Every row gives one point. Each copy is the shape, with its points in the same order, turned, moved and blurred by noise. Is it also mirrored, or only turned?

Shape:
[[-0.61  0.12  0.31]
 [ 0.23  0.22  0.13]
 [-0.08 -0.28 -0.19]
 [ 0.60  0.70 -0.07]
 [-0.29  0.09  0.63]
 [-0.46 -0.38  0.21]]
Copy 1:
[[ 0.02 -0.44 -0.54]
 [ 0.32  0.21 -0.04]
 [-0.04 -0.26  0.30]
 [ 0.22  0.84 -0.06]
 [ 0.47 -0.38 -0.39]
 [ 0.06 -0.69 -0.04]]
Copy 1 is: mirrored
Copy 2 (6 x 3):
[[-0.56  0.08  0.25]
 [ 0.28 -0.09  0.24]
 [ 0.03  0.28 -0.30]
 [ 0.78  0.00  0.63]
 [-0.38 -0.34  0.23]
 [-0.47  0.09 -0.24]]
Copy 2 is: only turned

Shape, 11 rows:
[[ 0.11  0.31 -0.44  0.45  0.03  0.07]
 [ 0.00 -0.10 -0.67 -0.23  0.07  0.15]
 [ 0.74  0.33 -0.65 -0.34 -0.17 -0.16]
 [ 0.73 -0.17 -0.03 -0.55  0.17 -0.12]
 [-0.31  0.09  0.05  0.58  0.11 -0.02]
 [-0.18 -0.35  0.09  0.70 -0.07  0.40]
 [-0.12  0.01  0.12 -0.38 -0.48 -0.73]
 [ 0.32  0.12  0.31  0.08 -0.59 -0.12]
 [ 0.01  0.78  0.43  0.42  0.64  0.40]
 [ 0.10  0.47  0.11 -0.54  0.17  0.02]
 [-0.22 -0.21  0.24  0.23  0.25 -0.16]]
Copy 1:
[[ 0.08  0.13 -0.43  0.11  0.04  0.49]
 [-0.07  0.36 -0.56  0.39 -0.27 -0.16]
 [ 0.65 -0.07 -0.56  0.04 -0.52 -0.19]
 [ 0.26  0.00 -0.02 -0.14 -0.30 -0.70]
 [-0.53  0.16 -0.19 -0.09  0.12  0.58]
 [-0.58 -0.02  0.11  0.40  0.42  0.45]
 [-0.58 -0.39 -0.40 -0.35 -0.83 -0.13]
 [-0.13 -0.56  0.14 -0.04 -0.44  0.21]
 [ 0.06  0.72  0.42 -0.45  0.02  0.75]
 [ 0.04  0.42  0.08 -0.25 -0.72 -0.07]
 [-0.65  0.16 -0.05 -0.25  0.08  0.08]]
Copy 1 is: mirrored
Copy 2:
[[-0.18  0.58  0.46  0.33 -0.10 -0.40]
 [-0.39  0.57  0.04 -0.06  0.34  0.04]
 [-0.69  0.33  0.56 -0.47 -0.37  0.26]
 [-0.24 -0.18  0.30 -0.44  0.12  0.34]
 [ 0.30  0.29  0.02  0.36  0.07 -0.57]
 [-0.08 -0.07  0.02  0.61  0.42 -0.87]
 [-0.08  0.07 -0.51 -0.59 -0.54 -0.26]
 [-0.40 -0.31  0.05  0.04 -0.52 -0.41]
 [ 0.48  0.02  0.39  1.01 -0.28 -0.02]
 [ 0.04  0.09  0.04  0.04 -0.45  0.52]
 [ 0.39 -0.01 -0.18  0.04  0.13 -0.33]]
Copy 2 is: mirrored
Copy 3:
[[ 0.10 -0.56  0.08  0.17  0.38 -0.26]
 [-0.34 -0.53 -0.02 -0.50  0.21 -0.06]
 [ 0.38 -0.49 -0.17 -0.78  0.64 -0.19]
 [ 0.44 -0.12 -0.12 -0.85  0.04  0.30]
 [-0.10 -0.16  0.07  0.50 -0.06 -0.21]
 [-0.18 -0.18  0.70  0.43 -0.20  0.01]
 [ 0.06  0.63 -0.12 -0.51  0.09 -0.58]
 [ 0.39  0.38  0.35 -0.15  0.37 -0.18]
 [ 0.23 -0.19 -0.37  0.82  0.39  0.58]
 [ 0.00  0.16 -0.48 -0.28  0.43  0.31]
 [-0.04  0.03 -0.02  0.16 -0.35  0.00]]
Copy 3 is: mirrored
Copy 4, 11 rows:
[[-0.26  0.55  0.28  0.36  0.04  0.05]
 [-0.20  0.21  0.20  0.11  0.20 -0.67]
 [ 0.08  0.96 -0.16 -0.19  0.36 -0.37]
 [ 0.42  0.19 -0.45 -0.36  0.17 -0.45]
 [-0.19  0.01  0.34  0.57 -0.45  0.23]
 [-0.26 -0.32  0.52  0.32 -0.05  0.34]
 [ 0.29  0.54  0.18 -0.35 -0.86 -0.30]
 [ 0.02  0.34  0.26 -0.45 -0.31  0.28]
 [-0.57  0.14 -0.60  0.67 -0.26  0.59]
 [-0.32  0.32 -0.54 -0.12 -0.34 -0.24]
 [ 0.22 -0.15  0.10  0.36 -0.46 -0.01]]
Copy 4 is: mirrored
